Each point is reached from the start by the listed moves, each made once or not at all, plus a little noise. Is the number of moves made odd or even? Then give how often each move was made.

Moves:
(1): [ 0.08 -0.23 -0.47]
(2): [-0.01  0.69 -0.19]
Start: [-0.05 -0.13 -0.09]
Points:
[ 0.03  0.34 -0.77] => even (1, 1)
[-0.05 -0.13 -0.09] => even (0, 0)

Moves:
(1): [ 0.21 -0.04 -0.02 -0.23  0.47]
(2): [ 0.21 -0.06  0.05  0.41  0.06]
(3): [ 0.58  0.44  0.49  0.30 -0.20]
Start: [-0.07  0.05 -0.06 -0.09 -0.12]
Points:
[ 0.15 -0.02  0.00  0.31 -0.04] => odd (0, 1, 0)
[ 0.50  0.50  0.46  0.20 -0.33] => odd (0, 0, 1)
[ 0.72  0.43  0.47  0.61 -0.25] => even (0, 1, 1)
[ 0.36 -0.04 -0.07  0.11  0.41] => even (1, 1, 0)

Moves:
(1): [-0.07 -0.07  0.23 -0.11  0.02  0.33]
(2): [-0.49  0.15 -0.05  0.28 -0.42  0.39]
(3): [-0.22 -0.60 -0.20 -0.38  0.44 -0.03]
(4): [ 0.24 -0.09  0.47  0.02  0.38 -0.60]
(5): [ 0.40  0.80 -0.06  0.18  0.42 -0.05]
(6): [ 0.05 -0.47 -0.06  0.26  0.03  0.21]
Start: [ 0.06  0.03  0.15 -0.20 -0.03 -0.14]
Points:
[ 0.23 -0.14  0.85 -0.31  0.37 -0.41] => even (1, 0, 0, 1, 0, 0)
[ 0.04 -0.50  0.32 -0.04  0.02  0.38] => even (1, 0, 0, 0, 0, 1)

Moves:
(1): [ 0.03  0.19  0.60 -0.02  0.28  0.19 -0.09  0.19  0.12 -0.04]
(2): [ 0.04  0.00 -0.19 -0.21  0.55  0.35  0.34 -0.02 -0.08  0.20]
(3): [-0.07  0.24  0.02 -0.09 -0.16 -0.04  0.35  0.11 -0.13  0.12]
(4): [ 0.24  0.12 -0.33 -0.12  0.14 -0.01 -0.24 -0.18  0.16  0.06]
(5): [-0.72 -0.19  0.28 -0.16 -0.10  0.26 -0.56 -0.04 -0.58  0.48]
(6): [ 0.09 -0.30 -0.28 -0.08  0.18  0.32  0.16 -0.11  0.20 -0.01]
(7): [ 0.22 -0.35  0.07  0.49 -0.21  0.04 -0.31  0.30  0.18 -0.10]
(8): [ 0.07 -0.11  0.01 -0.08 -0.31 -0.06  0.22  0.06 -0.38  0.13]
(9): [-0.02 -0.31  0.34  0.02 -0.03 -0.21  0.38  0.18  0.35 -0.04]
Start: [-0.11 -0.07  0.15  0.02  0.06 -0.21 -0.04  0.04 -0.25 -0.03]
Points:
[-0.58 -0.47  0.55  0.15 -0.69  0.00 -0.36  0.49 -1.20  0.57] => even (0, 0, 1, 0, 1, 0, 1, 1, 0)
[-0.41 -0.58 -0.17 -0.42 -0.02  0.33 -0.47 -0.23 -0.82  0.66] => even (0, 0, 0, 1, 1, 1, 0, 1, 0)
[ 0.44 -0.93 -0.26  0.16  0.67  0.31  0.31  0.20  0.58  0.05] => odd (0, 1, 0, 1, 0, 1, 1, 0, 1)

Moves:
(1): [-0.14  0.08  0.24  0.06  0.27  0.26 -0.18 -0.16 -0.09  0.12 -0.22 -0.09
  0.03]
(2): [ 0.26  0.03 -0.27  0.22 -0.23  0.14 -0.04  0.15  0.06  0.25  0.00 -0.11
 -0.24]
(3): [-0.38  0.06 -0.06  0.11  0.10  0.08  0.48 -0.06  0.02 -0.06 -0.14  0.17
  0.26]
(4): [ 0.05  0.05 -0.09  0.10  0.06 -0.29  0.07 -0.50 -0.25  0.17  0.04  0.03
  0.03]
(5): [-0.34 -0.34  0.12 -0.24 -0.10  0.04  0.02 -0.05 -0.17  0.24  0.10  0.00
 -0.27]
(6): [-0.14  0.13  0.15 -0.05 -0.14  0.03 -0.12 -0.05  0.06  0.02  0.05  0.22
  0.03]
(7): [ 0.22 -0.10  0.02 -0.29 -0.36  0.06  0.11  0.18 -0.18 -0.18 -0.12  0.28
  0.19]
(8): [ 0.22 -0.15 -0.04  0.02  0.11 -0.48 -0.15  0.33  0.23  0.43 -0.20 -0.06
 -0.12]
(9): [ 0.24  0.34 -0.45 -0.29 -0.34  0.18  0.01 -0.11  0.29 -0.20 -0.01 -0.11
 -0.11]
(10): [-0.19  0.02 -0.23  0.25 -0.18 -0.10 -0.17  0.33 -0.36 -0.17 -0.30 -0.06
  0.23]
(11): [ 0.17  0.08  0.04 -0.05 -0.48  0.03  0.18 -0.18  0.08 -0.24  0.02 -0.17
 -0.15]
Start: [ 0.14  0.15  0.21  0.32 -0.23  0.00  0.07  0.13  0.27 -0.38 -0.38 -0.36
  0.23]
Points:
[ 0.14 -0.20  0.32  0.42 -0.19  0.02 -0.25  0.43  0.33  0.66 -0.71 -0.59
 -0.36] => even (1, 1, 0, 0, 1, 0, 0, 1, 0, 0, 0)
[-0.17  0.41  0.40  0.49 -0.72  0.23 -0.21  0.11 -0.03 -0.66 -0.81 -0.41
  0.37] => even (1, 0, 0, 0, 0, 1, 0, 0, 0, 1, 1)
[ 0.42  0.07  0.06  0.49 -0.05 -0.74 -0.01 -0.02  0.29  0.29 -0.58 -0.41
  0.11] => even (0, 0, 0, 1, 0, 0, 0, 1, 0, 0, 0)
[ 0.16  0.59 -0.62  0.42 -1.02  0.64  0.23  0.49  0.00 -0.59 -1.11 -0.25
  0.63] => even (1, 1, 1, 0, 0, 0, 1, 0, 1, 1, 0)
[ 0.24  0.10  0.13  0.22 -0.82 -0.46 -0.27  0.91  0.04 -0.21 -0.94  0.04
  0.55] => even (0, 0, 0, 0, 0, 1, 1, 1, 0, 1, 0)
[ 0.27  0.01 -0.11 -0.52 -1.08  0.24  0.17  0.18  0.27 -0.48 -0.46 -0.21
  0.06] => odd (0, 0, 0, 0, 1, 0, 1, 0, 1, 0, 0)
[-0.85  0.01  0.21  0.62 -0.06  0.01  0.29 -0.32 -0.45 -0.09 -0.89 -0.32
  0.54] => odd (1, 0, 1, 1, 1, 0, 0, 0, 0, 1, 0)

Moves:
(1): [-0.11  0.22 -0.21 -0.07 -0.41 -0.14  0.26  0.03 -0.09 -0.36  0.00 -0.25
  0.05 -0.08 -0.16]
(2): [-0.05 -0.29 -0.42  0.13 -0.09 -0.23  0.26 -0.07 -0.14  0.12  0.15 -0.06
 -0.01 -0.26  0.16]
(3): [ 0.07  0.08  0.32  0.09  0.09 -0.19  0.04 -0.04 -0.13  0.20  0.28 -0.27
 -0.30  0.39  0.22]
(4): [ 0.15  0.22 -0.36  0.10  0.04 -0.02 -0.09  0.09 -0.28  0.26 -0.37  0.18
 -0.50 -0.20  0.12]
(5): [ 0.16  0.10 -0.06 -0.02 -0.15  0.08  0.28 -0.24 -0.28  0.05 -0.05 -0.11
 -0.08 -0.34  0.05]
(6): [-0.20 -0.16  0.04 -0.13 -0.29  0.02 -0.08 -0.19 -0.01  0.09  0.11  0.07
 -0.06  0.18  0.01]
(7): [-0.06 -0.07  0.07  0.13 -0.18 -0.38  0.04  0.07  0.02  0.03  0.07 -0.07
  0.12 -0.32  0.11]
(8): [ 0.06  0.59 -0.16  0.27 -0.27  0.06  0.47 -0.25 -0.31 -0.12 -0.25  0.18
 -0.05 -0.37  0.04]
(9): [-0.11 -0.28  0.07 -0.20  0.05 -0.32 -0.04 -0.15  0.31  0.23  0.17 -0.14
  0.03  0.14 -0.22]
(10): [-0.12  0.10 -0.01 -0.18  0.09  0.03  0.08  0.00  0.12 -0.10 -0.09  0.04
 -0.01  0.11  0.11]
(11): [-0.21 -0.58 -0.12 -0.34  0.20  0.05 -0.13  0.29  0.65 -0.01  0.61  0.10
 -0.12  0.07 -0.39]
(12): [-0.15 -0.22  0.28 -0.15 -0.01 -0.12  0.08 -0.15 -0.44  0.00 -0.03 -0.13
 -0.21  0.08 -0.10]
(13): [-0.18  0.01  0.01 -0.12  0.16  0.27 -0.05  0.07 -0.13  0.18 -0.01 -0.04
  0.00  0.14 -0.13]
(14): [-0.06 -0.01  0.03  0.08 -0.19 -0.17  0.31  0.04 -0.06  0.08 -0.19  0.03
 -0.05 -0.05  0.03]
Start: [-0.03  0.03  0.21  0.12  0.28  0.21  0.02  0.15 -0.34 -0.19 -0.08  0.20
  0.09 -0.39 -0.24]
Points:
[-0.58  0.14 -0.14 -0.19 -0.42 -0.69  0.59  0.00 -0.07  0.01  0.45  0.06
 -0.75 -0.47 -0.38] => odd (1, 0, 1, 1, 0, 1, 1, 1, 1, 1, 1, 0, 0, 0)
[-0.35  0.41 -0.81  0.36 -0.44 -0.55  0.88 -0.05 -0.95  0.13 -0.33 -0.01
 -0.27 -1.34 -0.31] => odd (1, 1, 0, 1, 0, 0, 1, 1, 1, 0, 0, 0, 1, 0)
[-0.33 -0.27 -0.27  0.16  0.21 -0.06  0.53  0.11 -1.38  0.45 -0.51  0.17
 -0.67 -0.68 -0.16] => odd (0, 1, 0, 1, 0, 0, 0, 0, 0, 0, 0, 1, 1, 1)
[-0.35  0.48  0.40  0.32 -0.18 -0.15  0.43 -0.25 -1.63  0.42 -0.27  0.12
 -0.91 -0.49  0.04] => odd (0, 0, 1, 1, 0, 1, 1, 1, 0, 0, 0, 1, 1, 0)
[-0.05  0.80  0.07  0.46 -0.31  0.04  0.66 -0.32 -1.47  0.48 -0.31  0.14
 -0.78 -0.92  0.20] => odd (0, 0, 1, 1, 1, 1, 1, 1, 0, 0, 0, 0, 1, 0)

Moves:
(1): [-0.21 -0.42  0.15 -0.18 -0.02  0.01 -0.08  0.09 -0.18  0.12  0.10  0.00
 -0.19  0.05  0.28  0.16  0.10 -0.50  0.30  0.11  0.11 -0.14  0.01]
(2): [ 0.31 -0.08  0.19  0.29  0.02 -0.26 -0.39  0.09 -0.05  0.01  0.31  0.00
 -0.12 -0.02 -0.17  0.27 -0.49 -0.13  0.10 -0.04  0.02 -0.01 -0.45]
(3): [-0.39  0.25  0.04  0.06 -0.05 -0.05  0.13  0.31 -0.06  0.14  0.12 -0.01
 -0.15  0.09  0.21  0.13 -0.26  0.30 -0.33  0.15  0.09  0.32 -0.05]
(4): [-0.09  0.11  0.21  0.38  0.17 -0.14 -0.22  0.08 -0.01 -0.28 -0.02 -0.25
  0.09  0.38 -0.17 -0.09  0.19 -0.22  0.00 -0.21  0.22  0.26 -0.01]
(5): [-0.37  0.08 -0.37 -0.09  0.25  0.11  0.01  0.01 -0.46 -0.15  0.16  0.05
  0.28 -0.05  0.01 -0.29  0.03  0.05 -0.06 -0.18  0.29  0.30  0.05]
(6): [ 0.00 -0.10  0.06 -0.38  0.09 -0.17 -0.07  0.25 -0.04  0.01 -0.43 -0.10
  0.02  0.06 -0.28  0.03 -0.10 -0.22 -0.06 -0.39 -0.17  0.34 -0.27]
(7): [-0.16  0.12  0.16  0.16 -0.31 -0.06 -0.11 -0.08 -0.32  0.17  0.11 -0.14
  0.14  0.02 -0.12 -0.10  0.06  0.05  0.46 -0.20  0.07  0.01  0.11]
(8): [-0.22  0.25 -0.27 -0.22 -0.10  0.31  0.06 -0.08  0.36  0.36 -0.13 -0.12
  0.04  0.14  0.24 -0.08  0.13  0.40  0.24  0.39  0.21  0.21 -0.07]
(9): [ 0.39  0.14  0.29 -0.02  0.04 -0.16  0.29 -0.23  0.02 -0.18 -0.36  0.02
 -0.18 -0.08 -0.02 -0.21  0.06 -0.15  0.20  0.01 -0.18 -0.06 -0.06]
(10): [ 0.06  0.35 -0.04 -0.12 -0.43  0.62 -0.07 -0.23 -0.31  0.00  0.24  0.22
 -0.13 -0.30 -0.02 -0.10  0.66  0.27 -0.19 -0.37  0.37 -0.20  0.17]
(11): [-0.13  0.22  0.01 -0.03  0.31 -0.07  0.09  0.19  0.01  0.10  0.02 -0.11
  0.10 -0.24 -0.22 -0.02  0.10  0.02 -0.16 -0.23  0.11  0.33  0.20]
(12): [-0.03  0.37  0.23  0.09  0.07  0.08  0.30  0.17 -0.03  0.10  0.01  0.26
 -0.17 -0.23  0.09 -0.42 -0.15  0.11 -0.09 -0.10 -0.21  0.15 -0.23]
(13): [-0.03 -0.05  0.11  0.05  0.02  0.13  0.27 -0.44 -0.02 -0.20 -0.05  0.05
 -0.07 -0.06 -0.01 -0.19  0.05  0.05 -0.17 -0.09  0.04  0.03 -0.13]
(14): [-0.29  0.02  0.16  0.19 -0.19  0.20  0.08 -0.01 -0.24 -0.02  0.05  0.14
  0.12 -0.27 -0.06  0.25  0.24 -0.34  0.28 -0.03  0.01 -0.09 -0.06]
(15): [ 0.09 -0.02  0.29 -0.19 -0.05  0.13  0.08 -0.01  0.21  0.07  0.25 -0.16
  0.12  0.31  0.27  0.06 -0.28  0.05  0.19  0.12  0.18  0.17 -0.37]
(16): [-0.11  0.11  0.15 -0.04 -0.16  0.23 -0.12 -0.11 -0.03  0.02 -0.06  0.04
 -0.05 -0.30 -0.14  0.17 -0.12 -0.10  0.22 -0.01 -0.20  0.01  0.12]
(17): [ 0.06  0.14 -0.21 -0.22 -0.35  0.21  0.09 -0.22  0.16 -0.22  0.37  0.02
 -0.37 -0.03  0.03  0.21  0.18 -0.04 -0.43 -0.15  0.33  0.15 -0.07]
(18): [-0.35 -0.14  0.33  0.07 -0.14  0.23  0.24 -0.05 -0.21  0.01 -0.09  0.06
 -0.01 -0.24 -0.16  0.29 -0.64 -0.09  0.27 -0.30  0.02 -0.26  0.00]
(19): [ 0.18 -0.43  0.01 -0.13  0.11 -0.25  0.07  0.29 -0.14  0.04 -0.38  0.21
  0.19 -0.01 -0.30 -0.29  0.00  0.04  0.54  0.46  0.10 -0.11  0.22]
(20): [ 0.26 -0.07 -0.04 -0.11  0.34  0.28  0.11 -0.06  0.03  0.08  0.32 -0.21
  0.04  0.19 -0.03  0.07  0.23 -0.06 -0.14 -0.12 -0.16 -0.19  0.10]
Start: [ 0.30  0.21  0.11  0.18 -0.44  0.04 -0.19 -0.06  0.04  0.15 -0.18 -0.02
 -0.27 -0.35  0.32 -0.14  0.28  0.29 -0.27 -0.16  0.42 -0.14 -0.17]
Points:
[-0.47  0.63  0.98  0.22 -1.05  1.16  0.52 -0.81 -1.12 -0.02 -0.39  0.08
  0.33 -0.48 -0.01 -0.90  0.75  0.42  1.52 -0.52  1.75  0.13 -0.33] => odd (0, 0, 0, 1, 1, 0, 1, 1, 1, 1, 0, 0, 1, 1, 1, 0, 0, 1, 1, 0)
[-0.36  0.36  0.60 -0.09 -0.55  0.79  0.57  0.18 -0.26  0.38  0.66  0.06
 -1.10 -0.51  0.77  0.29 -0.26  0.01 -0.73 -0.57  0.57 -0.11 -0.42] => even (1, 0, 1, 0, 0, 0, 0, 0, 0, 0, 0, 1, 0, 0, 0, 0, 1, 1, 0, 1)
[-0.07 -0.10  0.82  0.25  0.06  0.34  0.39 -0.33 -0.88 -0.06  0.30 -0.06
 -0.65 -0.47  0.40  0.08 -0.68 -0.22 -0.10 -0.61  0.63 -0.16 -0.72] => even (1, 1, 1, 0, 1, 0, 0, 0, 1, 0, 0, 0, 1, 0, 0, 0, 0, 1, 0, 1)
[ 0.06  0.67  1.07 -0.07 -0.62  0.16  0.32 -0.26 -0.17 -0.18 -0.33 -0.07
 -1.07 -1.13 -0.46  0.55 -0.99 -0.05 -0.68 -1.21  0.47  0.72 -0.86] => odd (0, 1, 1, 0, 0, 1, 0, 0, 1, 0, 1, 0, 1, 0, 0, 1, 1, 1, 0, 0)
[-0.66  0.49  0.71 -0.35 -0.58  0.41  0.42  0.01 -0.81  0.59 -0.81 -0.01
 -0.32 -0.67  0.33 -0.76 -0.24 -0.06  0.98 -0.81  0.57  0.37 -0.59] => even (1, 0, 0, 0, 1, 1, 1, 1, 1, 0, 0, 1, 0, 0, 0, 0, 0, 1, 0, 0)
